Rows are points. Each copy is the shape, with its points in the same order, turned, moved and blurred by noise. Is it also mirrored, or only turned?

Shape (7 x 2):
[-0.8 -5.8]
[-0.1 1.2]
[1.7 -0.3]
[-3.4 -2.3]
[-3.7 -9.1]
[2.1 1.0]
[1.8 5.4]
Copy 1 (7 x 2):
[-4.6 -3.0]
[1.5 2.9]
[1.4 0.7]
[-4.1 2.1]
[-9.8 -4.2]
[1.3 1.0]
[4.8 4.2]
Copy 1 is: only turned
Copy 2 (7 x 2):
[4.2 -4.7]
[1.0 1.9]
[-0.1 -0.5]
[5.6 -0.5]
[8.4 -6.4]
[-0.9 0.5]
[-2.5 4.9]
Copy 2 is: mirrored
Copy 3 (7 x 2):
[4.0 -3.0]
[-1.7 1.5]
[0.6 1.9]
[0.1 -3.7]
[5.5 -7.3]
[-0.2 2.9]
[-4.5 5.2]
Copy 3 is: only turned
Copy 4 (7 x 2):
[-3.6 0.7]
[2.4 -0.5]
[2.0 1.8]
[-2.0 -2.2]
[-8.7 -0.3]
[2.9 2.1]
[7.1 1.6]
Copy 4 is: mirrored

Shape (7 x 3):
[1.7 -3.9 -0.9]
[0.1 1.3 -3.9]
[6.6 0.5 1.0]
[-2.9 5.6 -4.9]
[1.3 -0.3 -1.6]
[-1.0 -7.3 4.5]
[-5.5 5.6 2.7]
Copy 1 (7 x 3):
[2.7 0.8 -3.2]
[-0.8 4.7 -0.6]
[3.9 0.1 3.5]
[-5.5 6.5 1.1]
[1.1 1.9 -1.0]
[2.7 -4.9 -6.5]
[-9.1 -1.2 -0.1]
Copy 1 is: only turned
Copy 2 (7 x 3):
[-1.8 -2.5 1.5]
[-2.0 2.9 -2.3]
[-3.8 3.0 5.8]
[0.4 6.7 -5.2]
[-0.7 1.5 0.9]
[2.2 -6.0 5.1]
[6.3 6.4 -0.6]
Copy 2 is: mirrored
Copy 3 (7 x 3):
[-0.7 -3.8 2.5]
[-2.3 0.8 -1.7]
[1.2 3.1 4.3]
[-2.5 2.9 -6.8]
[-0.5 -0.3 0.1]
[4.7 -7.9 2.4]
[4.6 0.9 -7.4]
Copy 3 is: mirrored
